Each row of a before or after table is a point. One or more steps were done to the points. Then noise was added and the rows were shuffled. The steps act on columns, c1 being the first. What was done? A step turns or swaps two columns, mirrors them in a line or flattens them onto one, adds a multiple of one to another, or multiplies or shifts one. Angles are multiples of 10 degrees, from the lower column toward the higher: turns from -170 to 170, lines from 10 to 170 but not 90. Use the fewest steps. Two steps may share a column if one is a turn and the other turns, adds or multiplies; they go together, in the order done. Otherwise the lowest column goes first.

Before (8 x 2):
[[ 0.6 -3.4]
 [ 2.5  2.6]
 [-0.9  0.0]
 [-4.8  1.8]
 [-4.7 -3.1]
 [ 1.7  0.2]
 [-3.2 -0.7]
 [-4.7  0.5]]
After:
[[-0.4 -3.3]
 [ 3.3  1.4]
 [-4.2  2.1]
 [-4.0  3.8]
 [ 1.9 -0.8]
 [-3.6  0.4]
 [-5.6 -1.2]
 [-0.8  0.2]]
Steps: turn c1 and c2 by -20 degrees

Before:
[[ 3.8  4.7 -1.2 -4.1]
 [ 3.6  0.8 -2.0 -0.1]
 [-2.3 -4.0 -2.8  4.2]
 [-0.1 -3.8 -1.1  0.2]
 [ 0.6 -0.6  0.2 -3.0]
 [ 2.8  4.6 -0.3  0.5]
 [ 2.2 -1.9 -1.3  3.8]
 [ 3.7 -3.9  1.8 -2.6]
 [ 5.1  0.9  1.0  2.4]
 [-0.9 -3.7 -6.3  0.3]
 [ 1.0 -0.5  0.5  2.8]
 [ 1.6 -0.2 -4.2 -0.6]
 [-1.4  0.2  1.9  1.6]
 [ 5.7  0.1 -3.3 -3.3]]
After, 14 rows:
[[ -0.5   3.4  -9.8   2.2]
 [ -1.8   4.7  -7.7   2.8]
 [ -1.9   8.7  -6.3   2.7]
 [ -4.0   2.1  -7.3   0.0]
 [  0.4   4.3  -9.4   6.6]
 [  0.3   0.2  -7.1  -0.5]
 [ -5.2   5.3  -4.9   3.3]
 [ -2.6  -0.1  -8.3  -3.8]
 [  0.8  -0.3  -4.0   4.6]
 [ -2.8   3.6  -5.7  -1.4]
 [ -0.7   4.4  -3.9  -1.9]
 [  1.5   8.9  -6.9   5.5]
 [  0.5   0.4 -12.0  -0.4]
 [  2.4   2.6  -6.2   2.2]]
Steps: turn c1 and c4 by 120 degrees; shift c2 by 4.0; shift c3 by -6.0

Before:
[[-4.2  1.5 -1.5  3.5 -5.2  0.4  3.3 -2.3]
 [-0.9  2.8 -1.3  0.4  0.0  1.2 -0.9 -0.3]
 [ 4.5 -1.0 -2.6 -1.6 -2.4  5.3 -0.2  5.7]
 [-1.2  0.4  0.9  2.4 -1.2 -3.4  2.4 -2.1]
 [ 0.0 -1.4 -0.2  1.7 -2.9  1.5 -2.3 -1.1]
 [ 1.3 -1.3 -0.6 -4.4 -0.7  2.8  0.1  0.0]
 [-0.9 -1.5 -2.0  3.3  5.1  1.1  5.4 -7.2]
 [-0.2  2.5  1.1  3.9 -0.7 -0.1  4.1 -7.5]
 [-0.3  1.9 -3.3  1.1 -5.5 -3.3 -0.9 -2.7]]
After:
[[-0.3  1.1 -3.2 -1.9 -3.8  5.2 -5.0  2.0]
 [-0.3  2.0  6.1  3.5  1.9  0.5  3.2 -5.1]
 [ 0.5  1.7  0.7  1.6 -3.2  1.0  1.4  1.6]
 [ 0.2  6.6  3.8  1.3 -0.3 -2.5 -1.3  1.6]
 [-0.4  1.3  0.8  0.2  1.7  2.3 -0.7  0.8]
 [-0.2  4.9  3.0  3.6 -1.3  0.6 -0.7 -2.9]
 [ 0.4 -5.5  7.5  3.2  1.0  0.7 -0.6 -5.7]
 [ 0.2 -0.7  0.1 -4.4 -2.2  1.7 -0.7  0.3]
 [ 0.0  1.7  0.9  2.9  0.9 -3.5  1.0 -2.8]]
Steps: multiply c1 by 0; turn c2 and c6 by 20 degrees; turn c2 and c5 by 60 degrees; turn c3 and c8 by 120 degrees; turn c7 and c8 by -110 degrees

Before:
[[ 1.2  2.6 -5.8  3.5 -2.6 -4.2 -3.5  4.1 -1.1  1.9 -3.2]
 [-0.4 -1.6  1.3  4.1  3.5  2.0 -1.8 -1.2 -3.1 -4.0  0.5]
 [ 0.4  2.9  2.3  1.4  0.0  0.9 -1.9 -4.2 -1.2 -0.1  0.9]
 [-3.5  2.3  0.5  4.3 -3.6  2.3  0.8 -3.1 -1.4 -2.8 -2.0]
 [-6.5  4.2 -1.3  1.0  1.4  4.0 -0.6 -0.3 -0.5  0.0  0.4]
 [ 0.5 -1.8  1.6  1.7 -5.0  2.3  0.0 -0.6 -3.4  2.0  0.0]
 [-1.3  1.7 -0.2  5.3 -1.5  3.1 -0.3 -0.6  2.2 -0.4  0.4]
 [-3.4  4.5  1.7  5.2  0.0  1.9 -2.1  2.5 -4.2 -2.5  0.6]
 [ 3.5 -0.6  1.4 -0.9  1.7  4.9  1.1 -2.9 -1.4  2.0 -1.8]
 [-2.5  1.4  4.7  2.5 -7.2  3.2 -4.3  1.5 -1.5 -2.4 -0.1]]
After (10 x 11):
[[ 0.7  3.6 -1.0  1.7 -3.2  2.3 -0.1 -5.8  2.2 -3.8  2.7]
 [-1.3  4.8  6.4  2.2 -3.7 -4.4 -1.0  8.3  0.6  2.6  1.8]
 [-3.5  0.6 -0.1  1.9  1.1  2.4  2.1 -2.9  1.5 -3.8 -3.3]
 [ 1.6  3.8  0.3  1.7 -0.4  3.1 -0.1 -4.1 -1.4 -0.8  1.3]
 [-1.1  0.0 -1.1  0.4 -2.2  2.5  1.0 -2.6  3.7  1.6  4.4]
 [-0.8  4.7  0.0  0.8  1.1  0.1  3.1 -5.2  1.1  0.7  0.3]
 [-0.4  6.8  0.3  1.7  1.1  2.2  2.7  0.5  5.1 -4.0  0.2]
 [-2.5  1.0 -2.2 -0.4 -1.0  5.0  0.0 -6.9  0.0  3.7 -2.6]
 [ 4.7  6.9  1.1  0.3  0.8  3.8  0.0 -4.7  2.9 -3.5 -1.2]
 [-0.1  3.3 -0.7  1.1 -2.1  3.1  6.3 -2.3  1.6 -3.1  6.6]]
Steps: turn c1 and c10 by 30 degrees; turn c1 and c9 by -150 degrees; shift c2 by 2.0; turn c3 and c7 by 140 degrees; multiply c4 by 0.4; turn c5 and c11 by -70 degrees; add -1 times c6 to c8

Before (12 x 14):
[[ 2.8 -2.0  2.7 -0.6  0.8 -2.5 -0.4  1.3  0.2  2.9  1.6 -0.9  5.7 -2.4]
 [-2.7 -2.5 -0.7  4.2  3.0 -1.8 -3.0  3.9 -0.8 -3.6 -1.3  0.2 -4.6 -0.4]
 [ 0.4 -4.2  1.6  1.5 -1.5  3.7 -4.0  3.2  1.2 -0.6 -2.1  0.7 -4.5 -1.5]
 [-0.9  1.1 -1.6 -5.5  1.8 -0.3  3.3  1.2  1.0  4.7  0.5  1.3  4.3 -2.0]
 [ 3.2 -0.9 -0.3  0.2  0.9 -1.2 -3.9  0.1  1.0 -3.0 -3.9 -1.8 -4.8  0.8]
 [ 2.3 -3.8 -1.4  3.4 -3.5 -2.6 -2.5  0.9 -0.1 -3.2 -1.3  4.2 -5.8 -0.2]
 [ 0.4  4.0  2.2 -3.8  1.9  0.7 -0.8 -0.8 -1.1  1.9  4.8  1.6  3.7 -4.1]
 [-3.1 -4.4  1.7  1.1 -2.5 -0.4 -3.1 -0.5 -1.4 -5.6 -3.4  0.2 -3.3  2.0]
 [-1.9 -5.0  1.0  0.0 -0.8 -3.4 -4.6  0.1 -0.1  0.0 -0.1 -0.9 -7.5 -0.2]
 [-1.2  3.2  2.1 -1.0 -0.3 -1.8  0.2 -0.9  5.7  3.4  0.8  0.7  4.6 -4.4]
 [ 0.5  2.6  1.7 -0.7  0.6  0.0 -0.6  0.4  2.7  5.0  3.5  1.5  3.9  3.0]
 [ 0.2  2.9  3.9 -5.3  1.1 -3.0 -2.0  3.8  2.0  3.3  0.5  3.9  4.9 -1.5]]
After (12 x 14):
[[ 2.0 -2.0 -2.2  1.9  0.9  0.9  2.4 -1.5  0.0  3.0  0.9 -1.7  5.6 -1.7]
 [ 1.9 -3.8 -0.6 -3.4  3.9  2.8  2.0  2.5 -0.2 -3.1  0.9  4.5 -6.0  0.1]
 [-1.7 -4.4 -1.9 -0.2  1.3  3.1 -0.3  2.5 -1.4 -5.4 -2.6  2.2 -3.1  1.3]
 [ 5.1 -0.7  0.1 -0.4 -0.6  4.0  0.5 -0.7  1.1 -2.9 -4.2  0.5 -4.7  0.6]
 [-1.8 -4.8 -0.9  0.6  0.9  5.2  2.4  0.7 -0.1  0.2 -0.6 -0.6 -7.5 -0.1]
 [-2.3 -2.4 -1.4 -3.9  2.9  3.2  1.2 -4.5 -1.1 -3.6 -1.1  0.7 -4.6 -0.2]
 [-1.1  2.8 -0.7  6.3  4.2  2.3  2.8 -3.2  2.2  3.0  2.2  3.4  4.9 -1.2]
 [-1.4  1.1  4.0  3.9  0.4 -3.3  0.9 -2.1  1.0  4.6  1.1  0.8  4.3 -1.4]
 [ 1.4 -4.3 -2.1 -0.6  5.7  3.4 -4.3 -0.5  1.2 -0.5 -1.7  1.7 -4.5 -1.1]
 [-2.3  4.0  0.0  4.4 -2.6  0.6 -0.8 -1.2 -0.8  1.9  4.9 -1.0  3.7 -3.2]
 [-1.9  3.3 -1.4  1.9 -0.8  0.2  1.4  0.6  5.7  3.6  1.3  0.0  4.7 -2.9]
 [-1.3  2.7 -1.2  1.5  0.0  0.6  0.2 -0.9  2.7  4.9  3.6 -0.5  4.1  2.2]]
Steps: turn c11 and c12 by -30 degrees; add -0.5 times c11 to c1; turn c3 and c4 by 150 degrees; turn c5 and c8 by -120 degrees; multiply c5 by 1.6; mirror c6 and c7 in the line at 130 degrees; multiply c14 by 0.7
